Each row is a point. A path goes straight from each point to the next, and from the last back to the first. The post is the endless flat space through its rows: a point in 2 columns, a line in 3, a plane in 4, and so on, so that a path can go around it. Count how often the path circles the post. Going back the other way cancels.

Post, one row:
[[26  3]]
Path, 13 rows:
[[ 84 -16]
 [  7 -58]
 [  8 -10]
 [  6  20]
 [ 37  21]
 [ 88  14]
 [ 60 -12]
 [ 40  15]
 [ 13  37]
 [-20   6]
 [ -1 -48]
 [ 56 -24]
 [ 53   3]]
Times around: 0

Post, 5 rows:
[[  1 -14 -24  59 -22  95]
 [ -7   6  -7 -13   9 -13]
 [ -3  -6   8  23 -28  13]
 [-23 -24  29  -8  13  -7]
 [ -7  -6  19  11  25 -39]]
Path:
[[-33 -29  14  21  25  18]
 [ -9 -23  -3   5 -29  -6]
 [ 12 -14 -15  29  12  48]
 [  0  13  25 -32  14 -10]
 [-45  18  38  28 -27  -2]
 [-28  -9  12  48  10  -5]
 [-21 -31 -18  26 -25 -13]
 [-30 -39   8  45   3 -30]
 [ -1 -57   7  29 -18  10]
 [  7  -9 -18   7  13  24]
 [ 17  -8   9 -24  -2   0]
 [ -2  -6  32   5 -21  37]
 [-42   6  44  23 -23  -2]]
Times around: 2

Post, 10 rows:
[[-28  24 -32 -46 -10 -40 -16 -13  -1   2   1]
 [-52 -47 -62  44 -38  53 -19  59  23 -21  93]
 [-43  -6 -81  30  19 -60  34 -41  16 -42  65]
 [ 16  16  49   3   2  -7  18 -56 -30  29 -37]
 [-49 -21 -30   9  27 -25 -34 -24  45 -12  41]
 [-22  -2 -39   4   3  23  -8 -23   9  27 -66]
 [-34  -8 -44  75  11  -4  -1  38   4  42  39]
 [ 11  12  44 -55  45  40  21  25 -46  10 -56]
 [ -1 -15 -13  -5  -2  44  37  56  41  31  34]
 [-50 -15 -54  29  30   2 -10 -55 -22  46  95]]
Path (12 x 11):
[[ 26  12 -22  -5  -4 -18  18  18   1  -8  38]
 [  8  -6 -57 -11   4  24  43 -38  20   3  34]
 [  8 -47 -20  10 -18 -27 -36 -23  62  36  22]
 [-27 -32 -19 -18   4  11  14 -16   0 -23  38]
 [-83 -14  36  58  33  23 -34   9 -23   1   7]
 [-26  41   2  -7  -2  -8  -7  -9 -22  33  57]
 [-34  38 -28  70  -3 -11 -20 -24 -16 -10  22]
 [-28  11 -34  20   9 -26  30 -25  62  16 -10]
 [-53   1 -16   7  92 -50  28   0 -29  46  44]
 [-35 -60  -5   1  42 -15  38   8  41 -15  85]
 [-38 -15 -18  -8   4   9   8  44  -8  28  52]
 [-54 -69 -63  37  23 -19 -30  47  39  49  20]]
Times around: 0

Post, 17 rows:
[[ -9  -6 -52  20   1  34  18  45 -16 -32  12 -10  15 -24  -2  34  -7 -14]
 [ 18 -62  43 -37  28  -8 -27  40  32  12 -38  13 -27  49  44   4 -34  20]
 [  4  -4 -31  15  45  38  19 -55 -26 -13   3  -1   8  16  33  15 -49 -26]
 [-16   5 -29  27 -11  33  -4   2  68  29 -14 -61  -4 -11  -1   1  78 -15]
 [ 40 -39  -6  15  22  49   9 -27  18 -26 -33 -54  -4 -17 -15  45  73  51]
 [-84  18  17   6  52   0  69 -16  26 -29  33  -8 -41 -30 -35  13  -4 -26]
 [ 24 -42  39 -15  15 -21 -29 -10 -26   9  43  53  10 -42  51  32  13   3]
 [ 23 -51  68 -37   9  12  11  33  29 -44   9   6  -1   1  36  71 -74  13]
 [-11 -37  11 -40 -19  22  -2  -1 -43  10  10   7  -9 -16  63  -7   6 -26]
 [  4  33 -95 -30 -27  29 -80  -8  -1 -17  -4   0   3 -42  18  71  62 -28]
 [-16  14  10 -16  36  29   7  26 -55  49  -9 -74 -16 -44   2 -23  13  -8]
 [  6  10  -5  38   1 -33  15 -43  57 -49 -31  -2 -58  -3  12  71  -8  28]
 [ 46 -15 -63 -48  25  -7  11 -71 -47   6   8 -70  36   5 -31   5  57  18]
 [ 35  -7 -57 -24   4  28 -64  31  12  19  35 -65 -61  28  23 -22 -15  21]
 [ -3  13   9  52  41 -13  -1   2   2 -43 -36 -36 -34   6  18 -48 -13 -53]
 [-29 -28  29  -9 -17  12 -59   2   4   5 -10  41  21   9  66  -5 -14  42]
 [-39  -3   3  19 -33  68  13  42  28 -15 -35 -13 -13 -25 -59 -16 -10 -65]]
Path:
[[ 64 -33   3  32  42  -1 -35 -11  49 -11  23   3  10  47  52  22  14   8]
 [ 11 -55  20  72  -6  43   3  19  14 -35  40  -4   0  -5  28  22   3 -23]
 [-26  -3  14 -20  -5  15  11 -35  38 -45 -19  -9 -36  51 -33  29  16  -3]
 [-39  20  -7 -27  -2  71 -66 -21  -8   2 -29 -15  23  27  39 -31 -20  40]
 [-10 -15 -24  -7   0  17   7  47  49   0 -12 -32 -20  -5  40  14  27  45]
 [ 28 -22  21 -38  44  15  -8  11 -16 -72 -59   9  -6  14 -32  44 -30   7]
 [  7  -6 -27 -48 -35  31  13 -58 -12   1  27 -45 -11  38   7  49 -56  52]
 [-26 -11 -22  30  38  20 -36   7  11 -43  -3 -12   8  18 -23 -17  29  13]
 [ 14 -14  17  40 -38  61 -19 -47  23 -57  29  50 -27   7 -27   1   1 -18]
 [ 11  14  54  -8  16  -2 -30 -23  -3 -13 -53 -25 -31 -17  33  36 -19 -43]
 [-38 -12  28 -68   7  11 -42  -3 -27  43   0 -42   4 -43  28  24  36 -23]
 [-16  -7  -7  23 -32  -8  -6 -19   0 -10 -45  16 -36 -32  24  14 -26  -7]
 [-32  -5 -23   9 -30  23 -11  32  44 -27  -4  72   1 -54  31  40  33 -13]
 [ 53  18 -39  -5 -32  47 -67  29  33 -41  47 -29  -8   6  10   9  25  41]
 [-29 -16  44 -29  38  23  53  55 -35  22 -58 -29  -1 -26 -16  27   8 -57]
 [-17 -23   6 -70   8   7 -23 -23  19   0  -2 -30  -9 -29  -5  56  82 -70]
 [ -3 -25  -3  18   6   1  -1  15  31  -6  -1 -46 -11 -27 -25   6  63 -23]
 [-58  -3  -2 -21   8  21   4  39 -42  23  -5   4  -1 -11 -36  44 -25  31]
 [ 46 -49  14  -2  25   1 -39  14  32 -18 -15  16 -59  -1  47  82 -35  15]
 [ -3 -19 -29 -15 -23 -12  28 -37 -40 -18   8 -19  17 -41  20 -13  -1  28]
 [-16  59  -3  10  47  11  -9 -18  14  -8 -17 -25 -46  -5   2 -20 -12 -13]]
Times around: 2
